Each row is a point. To make a cloud, some directions were put in groups of two or more. Within a group, all points are equally far from the middle, so they leave a hole (a ring in 2 directions, a hollow ball in 3). The other directions are filled evenly. Then the cloud was stretched, turned, moved and blurred a little. Count the holes, and give their numbers of directions, smallest first.

Cloud (13 x 2):
[[ 19 -36]
 [-29 -54]
 [ 21  40]
 [-40  -7]
 [  8  36]
 [-39  11]
 [  6  16]
 [-44 -30]
 [ 61  32]
 [-16   6]
 [-31  37]
 [-31  33]
 [ -7  36]]
Holes: 0

Cloud (32 x 4):
[[ 16 -53  23 -18]
 [ 24 -63 -44  52]
 [-70  39  -2  -6]
 [ 23 -39  42  37]
 [ -3 -31 -32 -17]
 [ 50 -63   4  10]
 [ 19  13 -25   2]
 [ 59  -6 -17 -23]
 [ 27 -21  25  68]
 [  0  18 -71  20]
 [ -3 -18   7  15]
 [ 41 -35 -12  13]
 [-42  -8 -13  15]
 [-37   0  -2 -39]
 [ 75  13 -47   1]
 [ 13 -23 -56   8]
 [ 29 -17  10   5]
 [-55 -19  -1  27]
 [ 49 -23 -49  39]
 [-32  20 -50 -21]
 [-45 -34 -20 -30]
 [ 17 -37 -25  44]
 [ 20 -39  38  28]
 [ 12 -52  -4  37]
 [-39  32  16   0]
 [-34 -30  33  22]
 [-26  24   5  23]
 [-37   4 -10 -11]
 [ 13   2 -22 -14]
 [-18 -33  21  37]
 [-56  -6  18  22]
 [ 10 -38  20  50]]
Holes: 0

Cloud (54 x 6):
[[ 14  37 -17  14  -1 -63]
 [ -2  13  12 -17  24   0]
 [ -6 -32   4 -17 -23  21]
 [ 22  31  25  -9 -13   2]
 [-27  12  29  -7  31  33]
 [ 28 -16  47 -41   7   0]
 [-36   1 -22 -66 -12 -34]
 [  5  17   7 -23  -5  35]
 [ 12  -8  14  34  21   8]
 [ 10   8 -19  57  -7  16]
 [-51   5 -25 -20   6  10]
 [ 17  12 -57 -25  26 -37]
 [ -4  14 -26  81   0 -53]
 [ 50 -21  17  69 -38 -43]
 [-22  33   2  52 -27   6]
 [ 34  20  14 -28   3  24]
 [-29 -15 -12 -95 -31  -9]
 [ 15 -38   5 -20  -5  29]
 [-20  36  10  22 -32 -52]
 [ 39 -27  -1   4 -39 -18]
 [-10   4  -4  55 -64 -43]
 [-28  23 -17 -20   5 -44]
 [ 52 -44  19 -27  44 -18]
 [ -2  13   0 -45 -47 -13]
 [ 40 -32  31  44 -44 -48]
 [-21 -33 -28 -21   1  -5]
 [-21 -48   2 -27 -13  44]
 [-47  18   6 -29  22  25]
 [-29 -12  51 -28  23  23]
 [  1  33 -16  19  37 -23]
 [ 19 -36   1   1 -28   5]
 [-14 -36  -6 -26 -49 -21]
 [ 26   4 -46   9   7  -1]
 [ 12 -28 -15   2  11  19]
 [ 56 -25  41  51   3  44]
 [-22  27  47  -3  14 -63]
 [ -4  21   1 -17 -25 -62]
 [-22  28 -40  55 -32  -8]
 [ 35 -35  -1 -30  39 -14]
 [ -3 -17  53   4  17   7]
 [ 38 -42  14  47 -18 -26]
 [ 35  20 -28 -45 -46 -28]
 [ 39 -24 -18  -6  -5  14]
 [ 61  27  -1 -13 -34  19]
 [ 19 -14   6  -7  -2  45]
 [ 59 -16   2  38 -41 -36]
 [ 19  18  -5  28  11 -68]
 [ -4 -12  65   0 -23  47]
 [  6  55  14   1 -30  24]
 [-12 -37  54  32  -8  25]
 [-18  16 -25 -18  14 -51]
 [ 46  -4  20  13  43  32]
 [-21  59  43   3 -40  27]
 [ 20  -4  25 -29 -43   1]]
Holes: 0

Cloud (75 x 8):
[[  6   6  -1 -74  -7 -29   5  42]
 [ 19 -51 -41  15 -42  22  11  -3]
 [-32  35  44 -19 -36   7  24 -68]
 [ 55  -1 -20  -9 -52  17 -23  15]
 [ 18 -50 -10  32   1  57  43  30]
 [ 15  14  61  -4   3  30  57  63]
 [  5 -14  56 -43  -6 -38 -26  -3]
 [ 30  45  24 -18 -20 -56  -7 -33]
 [-41  26  68  -4   1   0   1   4]
 [ 19 -19  27  45 -53  44  -7 -22]
 [-21  39  20   6 -54  57  63 -17]
 [ 21  22  34 -24  35 -49   1 -46]
 [ 47  34   1 -13 -30   0  44  65]
 [  4 -23  27  30 -17  -6 -47  21]
 [-17 -22 -75 -18 -12   2  15  -5]
 [-22 -19  39 -32  28 -20  24  17]
 [-30  57  12 -18 -48   1  19 -74]
 [ -3  27 -19  17 -44  46  61 -35]
 [ 19  23  52 -32  16 -42  18 -21]
 [-16  -9  37   2   6  56  -8 -33]
 [-37 -13  20 -24 -38   6 -10 -43]
 [-38  -6   2 -55   5  -5   0  46]
 [  5  21   4  28 -35 -28  11 -63]
 [  8  23   3 -58 -12  50   4  43]
 [ -5   0 -37 -34  22  19 -19  10]
 [-37 -34 -20  17  -7  49  -1  20]
 [ 12 -57 -33  28 -19  65  39  33]
 [-15  -7  37 -40   6  18 -24  53]
 [ -4 -43 -43  15 -50  69  39  32]
 [  1  50  25 -34  -7 -49  34  27]
 [-47   6   9  19   4   6  15 -52]
 [ 47  12  16  36  -6  12  37  30]
 [ 31  38  31 -12  -1 -64 -19 -47]
 [ 22  -4 -39   6   0 -25 -36  36]
 [ 41  44  13 -31 -55   7   5  30]
 [-34   0  13  53 -23  55  35  10]
 [ -1  59  72 -16   5 -38 -31 -23]
 [-28   0  44  -3 -41 -10   9 -23]
 [-18 -13  20 -14 -36 -24 -42 -12]
 [  2  29 -42  -4 -49 -26  -1 -26]
 [ 10  40 -11   8 -51 -24  18 -35]
 [-22 -24 -22  -7 -15  64  -9  13]
 [-27  40  25  -8 -48  17  35 -69]
 [ 19  26 -22  -1  23 -40 -18 -64]
 [ 29 -45 -10  31 -39  50  -8 -21]
 [ 45  21 -25 -50  -7  15  24  -9]
 [ 30 -30  29  41  16  -4 -29  12]
 [-27  50 -15 -43 -55  19  47  -5]
 [ -5 -62 -45  15  -9  15  44   8]
 [  0  -1 -46 -24 -15  67  32  46]
 [  1   3 -57  -2  -8  51   7  21]
 [ 22  46   4   6 -31   0 -10  50]
 [ 21  19  24  56 -18  16 -19 -39]
 [ 27 -19  52   3  18  26  29  62]
 [  7  14 -53 -41  -2   5  53   1]
 [-21  -6  20  36 -35  72  36  -6]
 [ 57  28  -4 -10 -17   6 -15  28]
 [-18  -3  26 -23 -17 -19 -42  38]
 [-43  33 -11 -47  -8  -5  16  69]
 [ 50  37   8  11  -1  -1 -19  -2]
 [ 29 -20  37  24  39 -18 -34 -12]
 [ 10 -21  23 -34 -30 -32 -14  27]
 [  2  54  19 -41 -13  40  42  60]
 [-16  61  68  -2 -40  44   0 -28]
 [ -7  51  -5 -25 -60 -14  38  24]
 [  5 -22  28   4 -61   5   0  -5]
 [ 22   9  -6  53  10  20  24   8]
 [ 16  24 -43  13 -15  22 -31 -28]
 [-28  39 -41   7 -23 -13   6 -48]
 [-46 -33 -56   5 -25   7  21  30]
 [ -4  24 -20 -42  11  35  -3  20]
 [ -6  -9  30  -8 -20  56  43 -31]
 [  2  48 -19   3 -65  56  -1 -31]
 [-23 -33  -6  32 -54  37  61  21]
 [ 30  20 -49  -3 -48  -2   6 -43]]
Holes: 3 (2, 2, 3)
